Rows are points. A path goes straight from each point to the next, and from the last back to the first. The post is the endless flat space through its rows: a point in 2 columns, a line in 3, a plane in 4, and so on, so that a path can go around it. Count how often the path circles the post. Going back the other way cancels.

Post (1 x 2):
[[-0.05 -0.05]]
Path (14 x 2):
[[-0.12 -0.28]
 [ 0.07 -0.35]
 [ 0.59 -0.08]
 [ 0.15  0.08]
 [ 0.30 -0.19]
 [-0.03 -0.40]
 [-0.36 -0.21]
 [-0.69  0.11]
 [-0.02  0.24]
 [ 0.13  0.05]
 [ 0.59 -0.14]
 [ 0.16  0.60]
 [-0.26  0.19]
 [-0.42  0.00]]
Times around: 0

Post (3 x 4):
[[-0.28  0.13  0.60 -0.13]
 [ 0.02 -0.08 -0.44 -0.18]
 [-0.14 -0.06 -0.09  0.52]]
Path (10 x 4):
[[ 0.14 -0.30  0.23 -0.23]
 [ 0.55  0.12 -0.37  0.27]
 [-0.06  0.12  0.06  0.52]
 [ 0.06 -0.07  0.29  0.34]
 [-0.19 -0.42  0.38  0.21]
 [-0.54 -0.46  0.07  0.10]
 [-0.50 -0.01 -0.12  0.18]
 [-0.37  0.49  0.24  0.25]
 [ 0.12  0.27 -0.30 -0.06]
 [ 0.33  0.17  0.56  0.15]]
Times around: 1

Post (7 x 8):
[[-0.15  0.09 -0.84 -0.01  0.25  0.17  0.06 -0.51]
 [-0.30 -0.14  0.24 -0.24 -0.06 -0.85  0.14 -0.40]
 [ 0.01 -0.03 -0.09  0.75 -0.12 -0.03 -0.19 -0.02]
 [-0.03 -0.10  0.31  0.32 -0.07  0.24 -0.16 -0.48]
 [-0.15 -0.01 -0.65 -0.39 -0.05  0.13  0.80  0.31]
 [-0.22 -0.08 -0.18 -0.55  0.05 -0.67 -0.33 -0.28]
 [-0.01  0.08 -0.10  0.46  0.61  0.09 -0.12  0.33]]
Path (9 x 8):
[[-0.37 -0.18 -0.14  0.25 -0.12  0.04 -0.15 -0.37]
 [-0.42 -0.29 -0.27 -0.27  0.25  0.06  0.00 -0.43]
 [-0.62  0.19 -0.05  0.20  0.16 -0.16  0.17 -0.24]
 [-0.28  0.48  0.00 -0.04  0.05 -0.01  0.33 -0.07]
 [ 0.24 -0.02  0.11 -0.40  0.17 -0.61  0.33 -0.41]
 [ 0.12 -0.14 -0.30  0.00  0.31 -0.35 -0.37 -0.03]
 [-0.13 -0.16 -0.40  0.16  0.05  0.04 -0.28 -0.02]
 [-0.49  0.05 -0.44  0.20  0.12 -0.29  0.21  0.47]
 [-0.16  0.16 -0.23  0.07  0.03  0.20 -0.19 -0.26]]
Times around: 1

Post (8 x 9):
[[ 0.03 -0.17 -0.25  0.51 -0.12  0.13  1.23 -0.12  0.03]
 [ 0.02 -0.46  1.10  0.03 -0.67  0.08 -0.10  0.12  0.08]
 [ 0.03  0.02 -0.43  0.19 -0.13  0.10 -0.32 -0.17  0.15]
 [ 0.10 -0.12 -0.38  0.10  0.00  0.00 -0.34  0.44 -0.06]
 [ 0.10 -0.06 -0.36  0.24  0.39 -0.02 -0.23  0.03  0.30]
 [ 0.03 -0.05 -0.28  0.63  0.04  0.25 -0.28  0.13  0.18]
 [ 0.02 -0.05 -0.46  0.12  0.15  0.52 -0.16  0.08  0.29]
 [ 0.00 -0.39  0.16  0.00  0.18  0.05 -0.22  0.14 -0.85]]
Path (15 x 9):
[[-0.08  0.15  0.35  0.13 -0.05  0.35 -0.06  0.22  0.35]
 [-0.23 -0.12 -0.08  0.09  0.23  0.17 -0.08  0.40  0.04]
 [-0.34 -0.30 -0.39  0.59 -0.05  0.33 -0.67  0.17 -0.37]
 [ 0.22 -0.48 -0.40  0.27  0.17  0.07 -0.31  0.13 -0.10]
 [ 0.24 -0.41  0.14  0.00  0.22  0.19 -0.12  0.37  0.07]
 [-0.12 -0.42 -0.38  0.10 -0.43  0.04  0.19 -0.07  0.20]
 [-0.29 -0.52 -0.43  0.25  0.35 -0.10  0.36 -0.37 -0.24]
 [ 0.24 -0.60 -0.05  0.28  0.24 -0.02 -0.06  0.06 -0.25]
 [ 0.35 -0.20 -0.26  0.04  0.35  0.17  0.18 -0.35  0.44]
 [ 0.32 -0.22  0.07  0.46 -0.08  0.15 -0.18 -0.16 -0.25]
 [ 0.08 -0.47  0.23  0.26  0.00  0.03  0.10 -0.14 -0.08]
 [-0.13 -0.51 -0.20 -0.11 -0.16  0.24 -0.14  0.00 -0.35]
 [ 0.33 -0.56  0.23  0.26 -0.49 -0.07  0.16  0.70  0.05]
 [ 0.67 -0.12 -0.30  0.11  0.31  0.11  0.24  0.22  0.21]
 [ 0.19  0.17 -0.22  0.26  0.05  0.27 -0.02  0.52 -0.66]]
Times around: 1

Post (11 x 12):
[[ 0.47 -0.04  0.12  0.06  0.17 -0.23 -0.04  0.16  0.22  0.29  0.75  0.05]
 [ 0.08  0.06  0.53 -0.47 -0.33  0.05  0.17 -0.17  0.13 -0.25  0.04  0.18]
 [-0.02  0.16  0.10 -0.09  0.31  0.24  0.41  0.20 -0.06  0.21  0.10  0.62]
 [ 0.22 -0.12 -1.20 -0.27 -0.03 -0.07 -0.05 -0.13 -0.12  0.10  0.31 -0.38]
 [ 0.31  0.29  0.34  0.88  0.41 -0.01  0.03 -0.31 -0.67 -0.24  0.29  0.10]
 [-0.15 -0.04  0.23 -0.09  0.44  0.11 -0.49  0.28  0.51 -0.13 -0.25 -0.29]
 [ 0.13 -0.05 -0.35  0.52  0.10 -0.31 -0.23  0.07  0.39 -0.09 -0.07  0.11]
 [-0.06 -0.01  0.10  0.43 -0.24 -0.30 -0.11  0.45 -0.12  0.05  0.00 -0.18]
 [-0.12  0.02  0.39  0.15 -0.16 -0.16  0.74  0.14  0.07 -0.28 -0.16 -0.17]
 [-0.05 -0.09 -0.60 -0.07  0.22 -0.45 -0.17 -0.03  0.27  0.60 -0.19 -0.20]
 [-0.49  0.52  0.47  0.18 -0.05  1.41 -0.10  0.20  0.54  0.33 -0.11 -0.37]]
Path (16 x 12):
[[ 0.34 -0.34 -0.59 -0.15  0.27  0.17  0.53  0.44 -0.34 -0.06  0.09  0.04]
 [ 0.05 -0.07 -0.07 -0.14  0.31 -0.19  0.54  0.28  0.14 -0.38 -0.28 -0.01]
 [ 0.10  0.25 -0.42  0.16  0.22 -0.09 -0.25  0.24  0.28  0.19  0.13 -0.99]
 [-0.24  0.38  0.08  0.16 -0.32 -0.05  0.24 -0.08 -0.20  0.03  0.12 -0.04]
 [-0.06  0.06 -0.40  0.27 -0.22  0.59 -0.76  0.01  0.29 -0.04  0.21  0.33]
 [-0.09 -0.56 -0.47  0.37  0.46 -0.10  0.05  0.07  0.22  0.12 -0.31 -0.56]
 [ 0.08 -0.09  0.10  0.11  0.14  0.40 -0.04  0.25 -0.37  0.39 -0.05 -0.61]
 [-0.18 -0.18 -0.19  0.23 -0.02 -0.19 -0.16  0.42 -0.23  0.11  0.01  0.26]
 [-0.14  0.16 -0.22  0.24 -0.12  0.02 -0.26  0.15 -0.12  0.24  0.34  0.28]
 [-0.26  0.38 -0.15  0.36  0.22  0.27  0.09  0.25  0.16  0.07 -0.06 -0.10]
 [ 0.26  0.35  0.17  0.16 -0.03 -0.05 -0.28 -0.12 -0.10  0.12 -0.04 -0.08]
 [ 0.21  0.03 -0.23  0.67  0.07 -0.28 -0.01 -0.02 -0.17  0.02 -0.18 -0.65]
 [ 0.09 -0.24 -0.14 -0.08 -0.12 -0.05  0.57  0.01  0.04 -0.14  0.12  0.06]
 [-0.08 -0.07  0.21 -0.45 -0.25  0.25  0.08  0.02  0.58  0.17  0.27  0.00]
 [-0.51 -0.31 -0.11  0.28  0.20 -0.30 -0.12 -0.01  0.43 -0.34 -0.20 -0.25]
 [-0.14 -0.40  0.01  0.72 -0.41  0.26 -0.18  0.38  0.09  0.12  0.07 -0.24]]
Times around: 0

Post (17 x 18):
[[-0.21 -0.25  0.12  0.00 -0.09 -0.05 -0.32 -0.04  0.09  0.37 -0.01 -0.14
   0.29 -0.90  0.08 -0.19 -0.20  0.23]
 [-0.23  0.50 -0.37 -0.10 -0.08 -0.17 -0.48 -0.52  0.04 -0.02  0.00 -0.13
   0.01 -0.34  0.06  0.20  0.29 -0.42]
 [ 0.05 -0.52 -0.06 -0.25 -0.53 -0.11  0.30  0.24 -0.04  0.30 -0.31  0.07
   0.15  0.04  0.03 -0.18 -0.72 -0.50]
 [-0.02  0.25 -0.16  0.31  0.21 -0.34 -0.05 -0.18 -0.29  0.54 -0.09  0.06
  -0.42  0.08  0.24  0.29  0.26 -0.61]
 [-0.39 -0.13  0.03  0.11 -0.47  0.00 -0.63 -0.43 -0.03  0.33 -0.05 -0.07
  -0.09 -0.27 -0.01 -0.16  0.17  0.28]
 [-0.14 -0.66  0.11 -0.16 -0.27 -0.19  0.19  0.45 -0.11 -0.09  0.09 -0.25
   0.14 -0.08 -0.20  0.12 -0.77  0.36]
 [ 0.74  0.25 -0.20  0.29  0.30 -0.20  0.14  0.08  0.26 -0.39  0.08  0.34
  -0.12  0.36 -0.15 -0.42 -0.71 -0.07]
 [ 0.39 -0.30  0.25 -0.02  0.28 -0.01  0.04 -0.05 -0.08 -0.10  0.01 -0.10
  -0.07  0.29 -0.23 -0.39 -0.63 -0.58]
 [ 0.11  0.13 -0.17 -0.22  0.03 -0.40 -0.38 -0.04  0.22  0.18  0.02  0.20
  -0.11 -0.08  0.05 -0.12  0.46 -0.25]
 [-0.12 -0.60  0.17 -0.14  0.04  0.25  0.55  0.18  0.10 -0.35 -0.33  0.22
   0.08  0.03 -0.02 -0.08 -0.52 -0.08]
 [ 0.50 -0.45  0.21 -0.13 -0.40  0.08  0.69  0.27 -0.14 -0.21  0.22 -0.09
  -0.10  0.08 -0.20 -0.26 -0.67 -0.15]
 [ 0.07  0.63 -0.27 -0.16  0.42 -0.41  0.23 -0.40 -0.07  0.53 -0.34 -0.31
  -0.39  0.40 -0.04 -0.16  0.22 -0.56]
 [-0.23  0.06 -0.41  0.02 -0.14  0.12 -0.38 -0.10 -0.23  0.38  0.16 -0.05
   0.56 -0.28  0.01  0.09  0.32 -0.04]
 [ 0.38 -0.06 -0.02  0.09  0.26 -0.30  0.19 -0.16  0.12 -0.34  0.23 -0.05
   0.06  0.54  0.56 -0.60 -0.44 -0.14]
 [-0.10  0.06 -0.24  0.03  0.05  0.19 -0.41 -0.41  0.50  0.30  0.41 -0.04
  -0.02 -0.13  0.04 -0.06  0.05 -0.12]
 [ 0.20  0.29  0.15  0.11 -0.07  0.01 -0.57 -0.11  0.17  0.06 -0.14 -0.20
   0.08  0.06  0.13  0.14  0.15 -0.07]
 [ 0.22 -0.79 -0.20 -0.12 -0.33  0.17 -0.32  0.09 -0.22  0.00 -0.06 -0.27
   0.08 -0.45  0.01 -0.06 -0.42  0.48]]
Path (29 x 18):
[[-0.58  0.04  0.07  0.36 -0.01 -0.22  0.33 -0.20 -0.29  0.25  0.36 -0.39
  -0.63 -0.31 -0.02  0.29 -0.01  0.16]
 [-0.64  0.06  0.32  0.09  0.18  0.22  0.06  0.23  0.21  0.48 -0.14 -0.14
  -0.16 -0.20 -0.04  0.01 -0.26 -0.23]
 [-0.03 -0.27 -0.31 -0.53  0.01  0.13  0.05 -0.23  0.13 -0.21  0.43  0.09
  -0.43 -0.07 -0.73  0.23 -0.60  0.00]
 [ 0.21 -0.35 -0.02 -0.25 -0.08 -0.06 -0.38 -0.57 -0.07  0.39 -0.11 -0.09
  -0.12  0.89 -0.26 -0.26 -0.28 -0.74]
 [-0.12 -0.32 -0.51 -0.02 -0.26 -0.48  0.22  0.27  0.02 -0.52  0.45 -0.05
   0.49 -0.31  0.48  0.40 -0.21  0.15]
 [ 0.39 -0.09 -0.50  0.38 -0.67  0.10  0.19  0.41  0.02  0.01  0.14  0.14
  -0.24 -0.04 -0.12  0.10 -0.20 -0.01]
 [-0.22  0.12 -0.06  0.29  0.16 -0.20 -0.04  0.20 -0.40  0.22 -0.03  0.07
   0.10 -0.32  0.18  0.02  0.23  0.13]
 [ 0.50 -0.20 -0.13 -0.19  0.31  0.10 -0.43  0.14 -0.38  0.22  0.15 -0.26
   0.86  0.31  0.19 -0.26 -0.33 -0.90]
 [-0.29  0.03 -0.34 -0.55  0.27 -0.31  0.26  0.19 -0.05 -0.15 -0.45  0.42
   0.85 -0.16  0.15  0.68  0.20  0.00]
 [-0.37  0.34 -0.10 -0.52  0.04  0.13  0.17 -0.37  0.25  0.03  0.28 -0.03
   0.22  0.32  0.38  0.22  0.45  0.14]
 [ 0.13  0.23 -0.63 -0.18  0.48 -0.24 -0.53  0.05 -0.02  0.21 -0.22  0.34
   0.11  0.08  0.11 -0.47 -0.18 -0.34]
 [ 0.11 -0.27  0.12  0.23 -0.42 -0.21 -0.20 -0.38  0.22 -0.03  0.43 -0.20
  -0.46  0.17  0.46 -0.46 -0.40 -0.11]
 [ 0.34 -0.05 -0.54  0.03 -0.44 -0.02 -0.22  0.07 -0.20 -0.08 -0.01 -0.47
   0.55  0.15  0.04  0.03 -0.06 -0.21]
 [ 0.29 -0.61 -0.16  0.15  0.43 -0.21  0.33  0.12  0.33 -0.16  0.12  0.23
   0.12 -0.09  0.39 -0.21 -0.74  0.35]
 [ 0.83  0.01  0.23  0.35  0.37  0.16 -0.71  0.04  0.10 -0.19  0.19  0.13
   0.36 -0.63  0.28  0.01 -0.25  0.40]
 [ 0.08 -0.45  0.23 -0.71  0.00  0.37  0.23  0.22  0.34 -0.31 -0.04  0.06
   0.30  0.54 -0.19 -0.24 -0.14  0.05]
 [ 0.18 -0.35  0.44 -0.08  0.20 -0.04 -0.15 -0.11 -0.08 -0.02  0.01  0.00
   0.29 -0.86  0.01 -0.12 -0.24  0.06]
 [-0.13 -0.03 -0.51 -0.40 -0.07  0.04  0.45 -0.32 -0.15  0.62  0.27 -0.75
   0.23 -0.38 -0.33  0.09  0.17  0.01]
 [-0.33 -0.42 -0.04  0.20  0.01 -0.12  0.09 -0.22 -0.12  0.17  0.60 -0.75
  -0.27 -0.07  0.18 -0.20 -0.11  0.38]
 [-0.41  0.12 -0.14 -0.09 -0.55  0.21  0.18  0.13  0.46  0.03 -0.25  0.02
   0.16  0.10  0.30 -0.42 -0.77 -0.38]
 [ 0.56 -0.19 -0.54 -0.18  0.27 -0.28 -0.05  0.08 -0.24  0.03  0.06 -0.14
  -0.10  0.57  0.34 -0.16 -0.39 -0.19]
 [-0.04  0.10  0.02 -0.19 -0.43 -0.35 -0.12 -0.33 -0.38 -0.07 -0.69  0.00
   0.18  0.15  0.04 -0.01 -0.31 -0.44]
 [ 0.16  0.15 -0.48 -0.03 -0.01 -0.48  0.16  0.04  0.07  0.56  0.00 -0.18
   0.08  0.73  0.02  0.03 -0.42 -0.27]
 [ 0.25 -0.08 -0.61 -0.22  0.18 -0.10 -0.43 -0.13 -0.05  0.12 -0.08 -0.50
   0.16 -0.30  0.05  0.22 -0.14 -0.25]
 [-0.02 -0.16 -0.57 -0.16 -0.31 -0.15  0.19  0.04 -0.04 -0.45  0.18  0.02
   0.16  0.06  0.14 -0.49 -0.34  0.23]
 [-0.23 -0.31  0.04 -0.15  0.12 -0.09 -0.15 -0.11 -0.18  0.10  0.17 -0.35
  -0.21 -0.07  0.34 -0.18 -0.15  0.10]
 [ 0.25  0.24 -0.61  0.41 -0.43  0.22 -0.15 -0.23 -0.07  0.18  0.32  0.27
   0.18 -0.06  0.25  0.30 -0.42 -0.40]
 [ 0.41 -0.04  0.38 -0.16 -0.14  0.16  0.02 -0.11  0.14  0.32 -0.13 -0.01
  -0.01 -0.13 -0.14 -0.22  0.23 -0.24]
 [ 0.20 -0.16 -0.59 -0.08 -0.24 -0.69 -0.25  0.23  0.25  0.28  0.07  0.08
   0.29  0.45  0.25 -0.11 -0.49 -0.53]]
Times around: 3
